Rows are points. The points of each table are mixes of a few directions, plus a little noise. How many directions does each table use, and how many do they share? Where both have some left over, give the other angles between the two spaces (their principal angles), to ten degrees, smallest first.

First (6 x 3):
[[ 28  27 -25]
 [-38 -29 -40]
 [ -4  -5  12]
 [ -6 -10  37]
 [-25 -24  19]
 [ 46  40  -4]]
Second, 5 rows:
[[ -4  -9  -8]
 [  7  39  35]
 [  5  17  19]
 [  4  10   9]
 [-13 -60 -56]]
Directions: first 2, second 1, shared 0; angles 30

First (8 x 4):
[[ 15  -9   5 -14]
 [ 13  -7   4 -11]
 [-30  18  -8  27]
 [ 46 -26  12 -42]
 [-34  19  -9  30]
 [-16   9  -5  14]
 [ 33 -19   8 -30]
 [-29  16  -7  26]]
Second:
[[  9   3  -2  -3]
 [-18 -28  11  13]
 [-60  -7  14  20]
 [ 22  16  -9 -13]
 [ -7  -6   5   4]
 [ 53  24 -17 -25]]
Directions: first 1, second 2, shared 0; angles 30

First (7 x 6):
[[  6  18   9 -21 -25  -3]
 [  6  29  23 -38  -3  10]
 [  2   8  13 -27  15   5]
 [ -7 -42 -25  35  10 -17]
 [ -3  10 -12  44 -26   7]
 [ -1 -21  -4  -4  19  -7]
 [ -2  -4  -3  10   7   3]]
Second (9 x 6):
[[  5 -13  -8  -9 -39 -31]
 [  5 -27  -3 -20   3 -25]
 [ -8   8   9   4  60  37]
 [ -2  12  -1  10 -12   6]
 [ -8  18   9  13  42  38]
 [  7  -4  -7  -4 -39 -22]
 [  3  -9  -1  -6  -5 -12]
 [  0  -9  -2  -5   7  -5]
 [ -2  24   1  20 -17  17]]
Directions: first 3, second 2, shared 2

First (10 x 8):
[[  1   6 -12  -4  11   4  19  -2]
 [ 32  12 -30 -10 -19  44 -25  15]
 [ -2  -2   5   2  -2  -3  -5   0]
 [ -4  -4   8   3  -2  -6  -5  -1]
 [  1  -7  13   5 -16  -2 -28   4]
 [-17  -6  16   5  11 -23  14  -8]
 [  9   4  -9  -3  -5  13  -6   4]
 [-11   1   0   0  18 -13  27  -7]
 [-18 -14  31  11  -4 -28 -11  -6]
 [  8  10 -21  -7  11  14  20   1]]
Second:
[[  2   7 -14  -5  13   5  22  -2]
 [  3  12 -23  -8  19   8  34  -3]
 [  1   5  -9  -3   7   4  13  -1]
 [  0   0   1   0  -1   0  -2   0]
 [  0  -1   2   0  -2  -1  -3   0]
 [  1   5  -9  -4   8   4  14  -2]
 [ -5 -20  39  13 -34 -14 -60   5]
 [ -1  -6  12   4 -10  -5 -19   1]]
Directions: first 2, second 1, shared 1

First:
[[ 47  24 -45  36  -2  20  13  31  17]
 [ 48  13 -29  22   7  17   8  21  32]
 [ 15  -8   9  -6  13  -2  -5  -6  20]
 [-60 -13  20 -35 -21  -4   7 -13 -23]
 [ -7 -13  22 -14   9  -9  -9 -15   5]
 [-23  -6  15 -10  -3  -9  -4 -11 -16]
 [-20   2   9   7  -3 -13  -9  -8 -34]]
Second (7 x 9):
[[  3   1 -16 -13 -11  20  18  14  26]
 [ -7  -1  35  29  25 -43 -42 -30 -55]
 [  7   2 -30 -23 -21  33  36  24  47]
 [ -4  -3  22  16  15 -27 -25 -18 -35]
 [  2   0  -7  -6  -6   8   8   5  12]
 [  3   0 -15 -12 -11  16  17  11  21]
 [ -2   0  11   8   7 -12 -12  -9 -16]]
Directions: first 3, second 1, shared 1

First, 10 rows:
[[-16   4  11   2 -14   9 -12   7   4   9   9]
 [ -1 -60   1 -18  12 -16 -11  25 -31   7  -6]
 [ -3 -18  11 -39 -18  -1 -15   7 -14  -7   3]
 [ 13  -8  25 -27  -8   0 -17  12  -3  -3 -10]
 [ -1  -9   0 -13 -18 -13  -1  -4  -4 -10   3]
 [  1  27 -12  17   5   7  13 -14  13  -4   2]
 [  5  12  11 -25   2  18  -8   3  -1  -2  -3]
 [ -6  17 -25  24  17   6  19 -14   5   1   5]
 [ -2   5 -20  54  24  -7  19  -4   9  11   0]
 [ 10  30  -1  26  -1  -4  11 -15  22  -5  -3]]
Second:
[[ 22   7   5 -22  -9  -3 -33  47   3  -3  -4]
 [-15 -11  -2 -14 -18  -6  -3  20 -10  16  19]
 [ -2  -4  -2   4   1  -3   5  -3  -3  10   4]
 [ -6   9  13   8  -4  -8  11 -10  11 -19  -5]
 [ 24   8 -24  15 -16  14 -11 -45   3  23   5]
 [  3 -22  16 -11   1  16 -17 -22 -10  -1 -14]
 [-31  31 -13  16  20  -6  43   0  13 -36   6]
 [ -7  -1 -14   2  17   1  11  11  -7   7   5]
 [ 12 -16  21   2   9  -5  -6   2   0   2 -15]]
Directions: first 5, second 6, shared 3; angles 40, 80

First:
[[ 20  30  18 -12   8  44   7  -8  19  -5   3   0]
 [-26 -38 -22  15 -11 -56  -9  10 -24   6  -3   1]
 [-19 -28 -16  11  -7 -40  -8   7 -18   3  -1  -1]
 [ 14  21  12  -9   6  32   6  -5  13  -4   1   0]
 [ 11  17   9  -5   4  24   4  -5  10  -2   1  -1]
 [ 14  23  13  -8   6  33   6  -6  14  -4   2   0]
 [  1   3   1   0   1   2   1   0   2   0  -1   0]
 [-19 -26 -14  10  -8 -38  -7   8 -16   5  -2   0]]
Second (9 x 12):
[[ 12   2 -10 -11  11  13  -3  11  16 -18   2   7]
 [ -2 -27   8   1  -7  15 -19   0  17 -14  23  17]
 [ 20  22  17  -3   6  26  11  -6   3   8  -4  -2]
 [  0  11 -16  -5 -17  -3 -25  15   1 -19  20  18]
 [-22 -47  -7  -1  14 -15  17 -20  15 -16  -5 -12]
 [ 10   5 -16  -3 -12 -15  11  -6  -9 -17   3   8]
 [-17  29  18  15  10 -11  -3  15 -25  60 -28 -30]
 [-14  31   0  -4  -6   5  -7  -4   0   5   2  -9]
 [ 15 -27   8  12   2 -16  19  -4 -17  12 -10   3]]
Directions: first 1, second 6, shared 1

First, 9 rows:
[[  1  -8  -6 -13  20  -6 -23   4 -36  32 -19   3  -3 -52]
 [ -7   6   9  17  -9 -29 -26  24  31 -15   2 -20  -9  47]
 [  8 -12  -1 -19  12  -9 -25  12 -17  48 -20 -11 -10 -34]
 [ 28 -13   6 -20 -27  30  49  -7  46  25  11 -16  -4  45]
 [-27  18  -5  25  11   0   3 -18 -26 -60   9  29  16 -15]
 [ 17  -9  -9 -21  -5  49  59 -35 -11  12   7  21  12 -23]
 [ -1  -3  -5  -8  13   1 -10  -4 -27  15 -10   7   1 -38]
 [-20  14   2  26   2 -18 -17   4   0 -44   7   7   4  16]
 [  0   4  10  12 -16 -17 -10  17  38 -13   6 -18  -6  53]]
Second (8 x 14):
[[ 12  22 -15  39   8 -37  -2  -6 -14  -2   6  -7  -8   2]
 [  6 -37 -30  13   9  11 -25  11 -41  59  13 -39 -30 -19]
 [-43   2  34 -28  -1   0 -41  25  22 -41 -22  19  13   7]
 [  5 -34  -5   2 -10  55   1  -3  -9 -44  29   4  25   4]
 [-16  43   1  11 -24   3  13  -4   7  10 -28  -1 -30  31]
 [  3  -7   4 -13   3 -13  14   1  21  28   3  -9  -8   9]
 [ -5  10   0   3  -8  -1   9   0  10   9  -4  -5 -12  18]
 [ 38   1  12 -27  23 -19  30 -24   4 -19   3  37  51 -52]]
Directions: first 3, second 6, shared 2; angles 30

First:
[[  4   0  12  14  24  -9  -5   1 -21  -4   6  -9   1  -8  -7  -4 -16   1]
 [ -1 -25  -9   2 -14 -16  -7  -5  -7   7  -6  -4 -10  -5  -8 -34  -5   3]
 [-12  -4  20  11  -3   7  17 -11   7   1   2   9  -6   8   0  12  15   5]
 [-22  13 -12  -9  -8  24  27 -15  27 -29   4  26   2  -3  26  23  16 -10]
 [ 17  35 -19  -2  39 -23 -18 -16 -21 -27  21 -26  32  10  -2  -2  -9  24]
 [  5   2  17  -6   7  12  -7  23  -1  28  -9  -1   1  11 -10  11   7  -2]
 [  0 -12 -10  -8  -4  -8  -8   0  -1  10  -5  -3   1   6  -7 -20   6   6]
 [ 14 -16  -4   2 -51   0  -5  15  13  17  -9  -1 -23 -12   3  -5 -10 -14]
 [ -6   7   6  -2   8  16   5  10   5  -1  -3   9  -1  -7   7  18  -2 -12]]
Second (10 x 18):
[[  3   5   9   6  -1   2   3   1   2   0   4  -2  -1   4  -1  13   0   3]
 [ -5 -10 -16  -9   1  -3  -5   0  -2  -2  -5   3   1  -5   1 -19  -1  -2]
 [ 13  23  41  23  -2   9  12   1   6   6  13  -7  -3  13  -2  48   1   6]
 [ -9 -18 -30 -18   2  -6  -9  -1  -4  -4  -9   5   3 -10   2 -37  -1  -4]
 [ 12  22  37  22  -2   8  10   1   5   5  12  -7  -3  12  -2  45   1   6]
 [ -5 -10 -15  -9   1  -4  -5   0  -2  -2  -5   3   2  -6   0 -19   0  -3]
 [-10 -18 -30 -17   2  -6  -8  -1  -4  -4 -10   5   1  -9   2 -36   0  -5]
 [ 11  20  33  19  -2   7   9   1   4   4  11  -6  -4  11  -1  40   0   5]
 [-16 -28 -49 -28   3 -11 -14  -2  -6  -5 -16   9   5 -16   2 -60   0  -7]
 [  6  12  21  12  -2   4   5   0   3   3   6  -4  -2   6  -1  25   0   3]]
Directions: first 6, second 1, shared 1

First:
[[ 28   4  14  -4 -31 -17  -6  -9   8 -24   6 -21  -8   1   9  24  44  18
  -41 -13]
 [ -4  -8  24   7  27  30 -26  16   6 -19  -3   8   4  -3 -25   0  20  -2
  -16  -3]
 [ -3  -1  12  22  18  28 -29  16   2 -26 -13   9   0   1 -20   2  20  -4
    0  -3]
 [-17  -3 -14 -15  10  -4  21  -6  -6  33   6   8   7  -1  10 -18 -38  -6
   21  14]
 [-12   3 -18 -12  -3  -6  15 -15  -7  26   5   6   5   3  25 -15 -24   1
   17  18]
 [ 37  20 -13  27 -60 -37  -1  -8   2 -39 -12 -26 -21   7  13  35  39  11
   -6 -26]
 [ -9  -8  -2 -24   9  -8  21  -5  -1  30  13   2   6  -5   4 -11 -27  -2
    0   7]
 [-16   3 -20  -8   3   0  12 -12  -9  26   1  10   6   3  22 -19 -28  -2
   24  21]
 [ -5 -10  16   8  27  15  -7  24   5  -7  -4   5   1  -6 -38   1  -6 -14
    1 -14]]
Second:
[[-28 -11  15  23  -9  -1   4  -5 -12  -4  -1  13  -1  -7  11  28   1   4
  -19 -11]
 [ 41 -22   2 -29  14  -4  -8 -26  19 -16 -28 -43  -1  15 -17 -31  15 -10
    6  16]
 [ 36  12 -18 -19   8   9  -4  11  11   1   6   2   5  -4 -14 -29   1  -4
   21   4]
 [-35  13   6 -14  -4 -25  16 -23   3  33   7 -27  -9  35  17   5  -6   4
   -6  14]
 [  0 -10  -9  26   0  11  36 -48  -5  26  21  11   6  39  -3  -4  -1 -16
  -45 -13]
 [ -6  -8 -25   9   9  -6  -6  40 -16  -6  18   5 -13  24 -12   0   7  -4
    4  10]
 [ -6   9  29  -7 -13   2 -17   1   8 -14 -26   0   7 -48  15  15  -9  13
   14  -7]
 [-31   0  14  32 -12   9  -7  17 -13 -11  -1  23   2 -28  13  33 -19   6
  -16 -11]
 [ 11  -8   5   0   0   5   9  -6  -1  -4   1  30   7 -13  -6   2  33   7
   10 -25]
 [ 17  23 -17 -20   5   0 -21  39   7  -5   2 -13  -3 -12  -6 -18 -20   0
   28  21]]
Directions: first 4, second 6, shared 0; angles 40, 60, 80, 90

First, 11 rows:
[[  9  -2  -8 -15 -19  17 -10   4  -1  -8   6  18  -2  -6   1 -16   2   1
   -9   2   5   0  -3   3]
 [  8   2  -9 -16 -23  19 -12  11  -2 -10   8  18  -1  -8  -2 -16   2   3
   -9   7   9   2  -1   2]
 [ -3  14  -4  -5 -16  10 -11  30  -2  -7  11   3   5  -9 -14  -3  -2   9
   -1  22  14   8   6  -3]
 [ -2  -2   3   5   9  -7   5  -7   1   4  -4  -6   0   3   2   5   0  -2
    3  -4  -4  -1   0   0]
 [ 10 -13  -3  -8  -2   5   2 -22   0  -1  -5  11  -5   2  13 -10   3  -7
   -6 -17  -7  -6  -7   5]
 [ -4  -4   6  10  16 -13   9 -12   1   7  -7 -11  -1   6   4  10  -1  -3
    5  -8  -8  -3  -1  -1]
 [  5 -14   2   2  12  -7   9 -28   2   5  -9   0  -5   7  14   0   2  -8
   -1 -21 -12  -7  -7   3]
 [ -7   3   6  11  13 -12   6   0   1   6  -3 -13   2   4  -2  12  -2   0
    7   1  -3   1   3  -2]
 [ -9   8   5  10   9 -10   3  10   0   4   0 -13   3   1  -7  12  -3   3
    7   8   2   3   5  -4]
 [-13   6  10  20  22 -21  11   3   1  10  -5 -24   4   6  -6  21  -4   1
   12   4  -4   2   5  -5]
 [  7   2  -8 -15 -21  18 -11  11  -2  -9   8  17   0  -8  -2 -15   2   3
   -8   7   8   2  -1   2]]
Second:
[[ -1   3   2  -1  -3   0  -2   5   0  -1   1  -2   1   1  -2   0  -1   2
   -1   4   0   2   1  -1]
 [-11  38  24 -14 -35   5 -32  60   3  -3   9 -26  18   8 -31   9 -14  27
   -5  50  -3  31  10 -11]
 [  2  -9  -5   3   8  -1   7 -13  -1   1  -2   6  -4  -2   7  -2   3  -6
    1 -11   1  -7  -2   2]
 [  2  -8  -5   3   8  -1   7 -13   0   1  -2   6  -4  -2   7  -2   3  -6
    1 -11   1  -7  -2   2]
 [ -1   6   4  -2  -5   1  -5   9   0  -1   2  -4   3   1  -5   1  -2   4
   -1   8   0   4   2  -2]
 [  2  -6  -3   2   5   0   5  -9   0   0  -1   4  -3  -1   5  -1   2  -5
    1  -8   0  -5  -2   2]
 [  2  -8  -5   3   8  -1   6 -12  -1   1  -2   5  -4  -1   7  -2   3  -6
    1 -11   1  -6  -2   2]
 [  2  -5  -3   2   5   0   4  -8   0   0  -1   3  -2  -1   4  -1   2  -4
    1  -6   0  -4  -1   1]
 [  3 -11  -7   4  10  -1   9 -18  -1   1  -2   8  -5  -2   9  -3   4  -8
    2 -14   1  -9  -3   3]
 [  0   0   0   0   0   0   0  -1   0   0   0   0   0   0   0   0   0   0
    0  -1   0   0   0   0]]
Directions: first 2, second 1, shared 0; angles 30

First, 9 rows:
[[ -5 -12   3   4  12  -9  26   8  21  31  -9  -7 -17   8 -16   2 -15   6
   22   5  10  -1   6  -1]
 [ -5 -22  -4  -6  17 -25  11   5  22   8   4 -30  -6  -5 -24  -9  -7 -14
   32 -13  -4  18 -10 -12]
 [  9   3  -6  -1  -8 -14 -24 -13 -17 -16  12 -28   9 -41  -2 -25  27 -21
   -9 -19  -7  16 -26   6]
 [-11  -6   7   6   6   9  30  16  20  25 -13  23 -12  41   1  23 -27  21
   14  20   8 -13  24  -3]
 [  1  -4   0  13 -15 -20  -1   3  -6  13   4 -27   1 -19   2 -18  18  -8
    3  -6  -3  20 -18  11]
 [  1  13   3  13 -26   6 -12   2 -22  -7   3   7  12   1  26  -1  16   4
  -22   7  -6   4  -4  14]
 [ 12   1  -5 -27  39  12  -4 -25  13  -9  -3   2 -14 -27 -35  -2 -12  -8
    4 -14  17 -25   5 -14]
 [ -1  12   1  -2 -11  18 -13   0 -14 -22   2  25  13  16  21  12   1   7
  -20   8  -7  -8   9   0]
 [ -2  16   2   0 -14  24 -12   3 -17 -23   0  34  14  26  28  18  -1  12
  -24  13  -8 -12  14   1]]
Second (10 x 24):
[[-11  -7   7  19 -12  -6  26  20  10  31  -9   4  -8  28  10   9 -10  16
   12  17   3   5   9   8]
 [ -5  -9   2   9  -3 -12  14  11  10  19  -2 -11  -5   8  -2  -2  -3   2
   14   3   0  10  -2   3]
 [  6   4  -3 -24  29  18  -5 -15   8 -19  -3  17  -4  -1 -18  10 -15  -1
    0  -5   7 -23  12 -16]
 [  8   5  -5 -20  20  10 -13 -17   0 -20   3   3  -1 -19 -16  -2  -2  -9
   -4 -12   4 -13  -1 -11]
 [ 17  22   0  15 -30  -3 -29 -20 -38   1   7 -22   6 -60  15 -33  44 -12
  -36 -11   7   6 -28  30]
 [ -1 -20  -6  -3  11 -31   3   1  15   8   8 -40  -4 -22 -24 -19   5 -20
   27 -19  -5  25 -20  -7]
 [-14 -21  -7 -15  11 -14  -3  17  15 -33  11  -4  17  35  -1  12 -15 -11
   24  -7 -29  22   1 -29]
 [ -9  13   8  18 -28  18   5  16 -14   4  -6  33   8  39  36  20  -3  23
  -19  25  -4  -7  17  12]
 [  8  10   1   1   2   8  -2 -12  -6   9  -5   3  -8 -19  -4  -5   5   3
  -11   0  14 -14   0   8]
 [ -1   5   3   0   0  12   3   0  -1   0  -4  16  -1  11   5   9  -7   9
   -6   8   4 -12  10   0]]
Directions: first 4, second 4, shared 4
